Each row of a before or after table is a point. The points were changed in one or more steps. Then noise was added and the rows were shuffled. The steps act on columns, c1 being the first. Name the steps. A step turns or swaps two columns, mirrors them in a line or flattens them onto one, adds a multiple of one to another, or multiplies or shifts one. Angles are multiples of 10 degrees, from the lower column toward the higher: turns from -170 to 170, lines from 10 to 170 but not 90. Use the fewest steps. Two steps may share a column if one is a turn and the other turns, adds or multiplies; they go together, in the order done. Otherwise the lowest column goes first.

Before (14 x 3)
[[-0.08  0.18 -0.53]
 [-0.05  0.56  0.38]
 [ 0.03  0.04 -0.08]
 [-0.05 -0.12  0.15]
 [-0.08  0.65  0.00]
 [-0.47  0.13  0.29]
 [ 0.21  0.09 -0.62]
 [ 0.15  0.07 -0.19]
 [-0.11 -0.04 -0.08]
 [-0.06  0.32 -0.08]
 [-0.39  0.26 -0.06]
 [-0.42 -0.16  0.16]
 [-0.45 -0.02  0.26]
 [-0.38  0.02 -0.23]]
After (14 x 3)
[[ 0.16 -0.19  0.04]
 [-0.08  0.06 -0.04]
 [ 0.40  0.88  0.03]
 [-0.08 -0.05  0.09]
 [-0.18  0.10 -0.12]
 [-0.21  0.02  0.40]
 [-0.62  0.15 -0.20]
 [ 0.29  0.21  0.49]
 [ 0.00  1.05  0.08]
 [-0.08  0.50  0.07]
 [-0.05  0.41  0.40]
 [ 0.26 -0.05  0.45]
 [-0.53  0.28  0.07]
 [ 0.17 -0.25  0.42]]
Steps: turn c1 and c3 by -90 degrees; multiply c2 by 1.6

Before (13 x 8)
[[-0.13 -0.53  0.12  0.39  0.21  0.71 -0.16  0.11]
 [-0.05  0.00  0.12 -0.14 -0.16 -0.12  0.26 -0.23]
 [-0.32 -0.50  0.07  0.02  0.77 -0.06  0.11  0.11]
 [-0.11  0.22  0.21 -0.30  0.32  0.08  0.10 -0.11]
 [ 0.00  0.16 -0.11  0.13  0.12  0.10 -0.23  0.00]
 [-0.08 -0.02  0.47  0.22  0.39 -0.65 -0.08  0.77]
 [-0.07 -0.08  0.20  0.12  0.52 -0.03  0.23  0.20]
 [-0.02 -0.47  0.17  0.11  0.35 -0.21 -0.22 -0.23]
 [-0.21  0.03  0.22  0.42 -0.01 -0.04  0.27 -0.07]
 [ 0.52  0.38  0.14  0.35 -0.45 -0.05  0.42  0.00]
 [-0.06 -0.15  0.41  0.38  0.44 -0.24  0.13 -0.11]
 [ 0.03  0.31 -0.58 -0.21 -0.11 -0.01 -0.06 -0.04]
 [ 0.33  0.00 -0.12 -0.04 -0.02 -0.39 -0.41  0.04]]
After (13 x 8)
[[-0.29 -0.50  0.05  0.00  0.85 -0.19  0.13  0.12]
 [-0.02  0.18 -0.13  0.14 -0.06  0.10 -0.26 -0.03]
 [ 0.48  0.38  0.13  0.34 -0.40  0.15  0.42 -0.03]
 [ 0.00  0.32 -0.57 -0.18 -0.07  0.01 -0.06 -0.03]
 [-0.40 -0.57  0.14  0.38 -0.87  0.63 -0.15  0.13]
 [ 0.48 -0.02 -0.15 -0.07  0.57 -0.24 -0.40  0.03]
 [-0.03 -0.07  0.18  0.09  0.57 -0.04  0.23  0.19]
 [ 0.12 -0.01  0.46  0.21  1.38 -0.61 -0.08  0.75]
 [ 0.04 -0.16  0.40  0.38  0.81 -0.27  0.15 -0.09]
 [ 0.04 -0.47  0.17  0.10  0.67 -0.19 -0.22 -0.25]
 [-0.01  0.01  0.12 -0.14  0.00 -0.13  0.26 -0.23]
 [-0.15  0.05  0.19  0.41  0.02 -0.10  0.25 -0.07]
 [-0.15  0.25  0.20 -0.30  0.21  0.07  0.08 -0.13]]
Steps: add -1.5 times c6 to c5; turn c1 and c6 by 20 degrees

Before (11 x 12)
[[ 0.24  0.08  0.01  0.05  0.24 -0.01  0.25  0.63  0.04 -0.44  0.10 -0.06]
 [-0.29  0.40 -0.10 -0.30  0.00  0.25  0.16  0.30  0.10 -0.21 -0.14 -0.08]
 [ 0.01 -0.51  0.14  0.37 -0.22  0.41  0.22  0.53 -0.06  0.02  0.05 -0.13]
 [ 0.20 -0.28  0.53 -0.05 -0.38 -0.39 -0.14  0.53  0.07 -0.38 -0.11 -0.32]
 [ 0.04  0.21 -0.16  0.00 -0.06  0.25  0.47 -0.42  0.23 -0.04 -0.64  0.51]
 [ 0.14 -0.22  0.57  0.25 -0.16 -0.02  0.07  0.47  0.47 -0.06  0.30 -0.30]
 [ 0.22 -0.01 -0.51  0.09 -0.53 -0.84 -0.54 -0.29  0.69  0.53 -0.68  0.49]
 [ 0.04  0.14 -0.15 -0.21  0.08  0.48 -0.01 -0.12 -0.02 -0.62  0.13 -0.08]
 [-0.04 -0.16 -0.01 -0.19  0.27  0.15  0.30  0.11  0.24 -0.40 -0.26 -0.43]
 [-0.05 -0.63  0.45 -0.18  0.09  0.04  0.12  0.43 -0.02 -0.12  0.33  0.08]
 [-0.35 -0.14  0.14  0.45  0.13  0.11 -0.01  0.22  0.08 -0.27 -0.15  0.21]]
After (11 x 12)
[[-0.03  0.13 -0.15 -0.27 -0.38  0.48  0.08 -0.11 -0.01  0.49  0.12 -0.07]
 [ 0.04  0.21 -0.16  0.30  0.03  0.25  0.58 -0.42  0.23  0.08 -0.63  0.52]
 [-0.17 -0.13  0.14  0.61 -0.25  0.12  0.09  0.22  0.09  0.17 -0.16  0.20]
 [ 0.22 -0.22  0.58  0.05  0.11 -0.01  0.17  0.46  0.48  0.14  0.30 -0.30]
 [ 0.24  0.08  0.02 -0.08 -0.42 -0.02  0.36  0.63  0.04  0.26  0.09 -0.07]
 [-0.10 -0.17  0.00 -0.04 -0.43  0.14  0.39  0.11  0.23  0.22 -0.26 -0.41]
 [ 0.12 -0.51  0.14  0.32  0.20  0.40  0.33  0.53 -0.05  0.09  0.06 -0.15]
 [ 0.16 -0.27  0.53 -0.05  0.14 -0.39 -0.05  0.52  0.08  0.53 -0.11 -0.32]
 [-0.12 -0.63  0.46 -0.30 -0.15  0.04  0.23  0.44 -0.03  0.05  0.34  0.09]
 [-0.36  0.41 -0.10 -0.12 -0.08  0.25  0.26  0.29  0.11  0.18 -0.15 -0.08]
 [ 0.23 -0.01 -0.50  0.35  0.74 -0.84 -0.45 -0.30  0.67 -0.19 -0.69  0.48]]
Steps: turn c1 and c4 by -20 degrees; add -0.5 times c11 to c4; turn c5 and c10 by -150 degrees; shift c7 by 0.10

Before (8 x 20)
[[ 0.51  0.23  0.18  0.13  0.22  0.01 -0.53 -0.13 -0.25  0.22 -0.07 -0.21
  -0.04 -0.37  0.07 -0.44 -0.21 -0.29  0.20 -0.17]
 [-0.06 -0.14  0.27  0.38 -0.38 -0.34  0.68  0.10 -0.14 -0.31  0.03  0.31
  -0.27  0.14  0.54  0.23 -0.34 -0.24  0.57 -0.05]
 [-0.38  0.83 -0.20  0.14 -0.46  0.26  0.20 -0.17  0.21 -0.57  0.11 -0.11
  -0.14  0.05 -0.07  0.49  0.10  0.11 -0.19  0.23]
 [ 0.42 -0.20 -0.11  0.20 -0.18  0.13  0.29 -0.14  0.06  0.44  0.10 -0.07
   0.23  0.29 -0.03 -0.10  0.01 -0.23  0.20  0.02]
 [ 0.39 -0.23  0.16  0.24 -0.35 -0.38 -0.13 -0.06 -0.17  0.48 -0.03 -0.15
   0.69 -0.14  0.04 -0.42  0.05 -0.04  0.03 -0.33]
 [ 0.38 -0.08 -0.07 -0.09  0.25 -0.40 -0.49  0.12 -0.59  0.23 -0.23 -0.28
   0.09  0.14 -0.03 -0.56 -0.32  0.02  0.41 -0.32]
 [-0.33  0.68 -0.34 -0.23 -0.01 -0.21 -0.01 -0.18  0.33 -0.38  0.18 -0.56
  -0.40 -0.39  0.14  0.33  0.17  0.06  0.16 -0.02]
 [-0.46  0.72 -0.33 -0.05 -0.83 -0.20  0.11  0.07  0.22 -0.30  0.31 -0.33
  -0.67 -0.26 -0.18  0.23  0.17 -0.14  0.04  0.21]]
After (8 x 20)
[[ 0.01 -0.11  0.12  0.44 -0.42 -0.33  0.89  0.17 -0.10 -0.35  0.01  0.34
  -0.24  0.18 -0.45  0.28 -0.35 -0.26  0.54 -0.02]
 [-0.06  0.61 -0.03  0.12 -0.05 -0.17  0.00 -0.11 -0.08 -0.41  0.18 -0.58
  -0.38 -0.39  0.19  0.45  0.42  0.08  0.12  0.04]
 [ 0.05 -0.09 -0.19 -0.01  0.21 -0.35 -0.62  0.13  0.29  0.22 -0.22 -0.31
   0.06  0.14  0.14 -0.66 -0.57  0.03  0.38 -0.27]
 [-0.11  0.80 -0.22 -0.05 -0.49  0.22  0.22 -0.22 -0.09 -0.57  0.12 -0.09
  -0.13  0.07 -0.07  0.59  0.13  0.10 -0.15  0.22]
 [ 0.19 -0.23  0.29 -0.02 -0.28 -0.33 -0.14 -0.05  0.19  0.42 -0.07 -0.15
   0.67 -0.18 -0.22 -0.54 -0.09 -0.06  0.02 -0.37]
 [ 0.25  0.24  0.54  0.09  0.21  0.03 -0.66 -0.15 -0.01  0.29 -0.05 -0.22
  -0.07 -0.38 -0.11 -0.61 -0.33 -0.31  0.19 -0.18]
 [ 0.33 -0.19 -0.39 -0.06 -0.18  0.13  0.39 -0.18 -0.09  0.45  0.08 -0.05
   0.20  0.29 -0.20 -0.33  0.04 -0.19  0.23 -0.04]
 [-0.28  0.73 -0.05 -0.18 -0.78 -0.22  0.15  0.05 -0.03 -0.29  0.34 -0.35
  -0.71 -0.34  0.07  0.44  0.27 -0.22  0.04  0.24]]
Steps: turn c1 and c16 by -30 degrees; add -1 times c14 to c3; turn c4 and c15 by -100 degrees; multiply c7 by 1.3; mirror c9 and c17 in the line at 70 degrees
